Every row gives one point. Any point is a mix of the corners, with weights that add up to 1. It lies inside the corners' shape when no weight is negative. Is each point inside? If not, which corners have a negative weight?

Corners:
(1): [ 0.12 -0.14 -0.03]
(2): [-0.90 -0.27 -0.31]
(3): [0.79 0.60 0.65]
(4): [-0.04  0.26 -0.31]
Points:
[0.46 0.17 0.22] -> outside (2)
[ 0.12 -0.08 -0.01] -> inside
[-0.16  0.19 -0.01] -> outside (1)
[-0.10  0.03  0.14] -> outside (4)

Corners:
(1): [-0.02 -0.45 -0.91 -0.16]
(2): [-0.24  0.49  0.20 -0.06]
(3): [-0.49 -0.79 -0.39 -0.21]
(4): [-0.13  0.17  0.04  0.68]
(5): [0.24 0.27 0.48 0.41]
Points:
[-0.28 -0.18 -0.14 -0.19] -> outside (4)
[-0.26 -0.42 -0.60 -0.15] -> outside (5)
[-0.17  0.12 -0.17 -0.06] -> inside
[-0.24 -0.13 -0.10 -0.16] -> outside (4)

Corners:
(1): [-0.42  0.34  0.36  0.54 -0.11 -0.23 -0.04 -0.99]
(2): [ 0.58 -0.11  0.15  0.47 -0.32 -0.16 -0.12  0.19]
(3): [-0.17 -0.12 -0.52 -0.08 -0.48 -0.12 -0.33  0.50]
(4): [ 0.10 -0.11 -0.08 -0.47 -0.19 -0.07 -0.49  0.00]
(5): [-0.03 -1.04 -0.67 -0.70 -0.27 -0.32 -0.34 -0.22]
(6): [-0.14 -0.58 -0.52 -0.33 -0.67  0.32 -0.44  0.12]
(7): [ 0.34  0.84  0.05  0.79 -0.16 -0.25  1.24 -0.36]
(8): [ 0.03  0.07  1.03  0.54  0.10 -0.34  0.61 -0.56]
(9): [-0.14 -0.36 -0.65 -0.15  0.15  0.19 -0.27  0.01]
Points:
[-0.10 -0.04 -0.04 -0.03 -0.20 -0.08 -0.05 -0.24] -> outside (2)
[-0.14 -0.33 -0.42 -0.11 -0.33  0.19 -0.81  0.19] -> outside (5, 7, 8)
[ 0.08 -0.06  0.16  0.24 -0.21 -0.19  0.08 -0.04] -> inside
[-0.13 -0.19 -0.17 -0.17 -0.06 -0.21 -0.09 -0.27] -> outside (2, 6)
[ 0.07  0.04  0.05  0.25 -0.13 -0.09  0.28 -0.32] -> outside (3)
[ 0.08 -0.14 -0.22  0.15 -0.23 -0.18  0.25 -0.20] -> outside (4)
[ 0.09  0.20 -0.14  0.28 -0.29 -0.10  0.37 -0.13] -> inside
[-0.11 -0.28 -0.21 -0.19 -0.24 -0.01 -0.16 -0.17] -> outside (2)

Corners:
(1): [ 0.38 -0.19  0.08  0.17 -0.18 -0.27  0.39  0.45  0.54  0.07  0.12]
(2): [ 0.04 -0.23 -0.65  0.75  0.07 -0.02  0.32  0.33  0.18  0.25  0.57]
(3): [ 0.01 -0.25  0.44 -0.07 -0.08 -0.52 -0.06  0.09 -0.07 -0.16  0.03]
(4): [-0.22  0.60 -0.70 -0.98  1.19 -0.28  0.20 -0.15  0.64 -0.38 -0.62]
(5): [-0.83 -0.69 -0.06  0.56  0.30 -0.09  1.27  0.45  1.00  0.71 -0.50]
(6): [ 0.03  0.05 -0.24  0.18  0.08 -0.20 -0.16  0.24 -0.33  0.06 -0.10]
(7): [ 0.36  0.31  0.11  0.20  0.18  0.19  0.92 -0.43  0.47 -0.11  0.10]
(8): [ 0.16  0.09 -0.29 -0.09  0.06 -0.14  0.54 -0.06  0.09 -0.54  0.11]
(9): [ 0.03  0.19  0.23 -0.10  0.52  0.06 -0.01 -0.09 -0.25 -0.75 -0.23]
(10): [-0.52  0.44 -0.01 -0.07  0.23 -0.26  0.36  0.16  0.23  0.24  0.07]
(11): [ 0.47  0.15 -0.02 -0.32  0.15 -0.05 -0.18 -0.26 -0.86 -0.07  0.64]
(12): [-0.21  0.10 -0.44  0.16 -0.31  0.24 -0.15  0.15 -0.25 -0.04  0.25]
Points:
[-0.04  0.25 -0.13 -0.06  0.31 -0.09  0.38 -0.04  0.23 -0.06 -0.04] -> inside
[ 0.02  0.30 -0.17 -0.26  0.24 -0.07 -0.09 -0.12 -0.29 -0.29  0.03] -> outside (1, 2, 5)
[-0.14  0.09 -0.28 -0.05  0.39 -0.20  0.61  0.11  0.42  0.23 -0.01] -> outside (3, 9, 12)
[-0.13 -0.06 -0.03  0.28  0.00 -0.08  0.54  0.12  0.30  0.03  0.02] -> outside (4, 11)
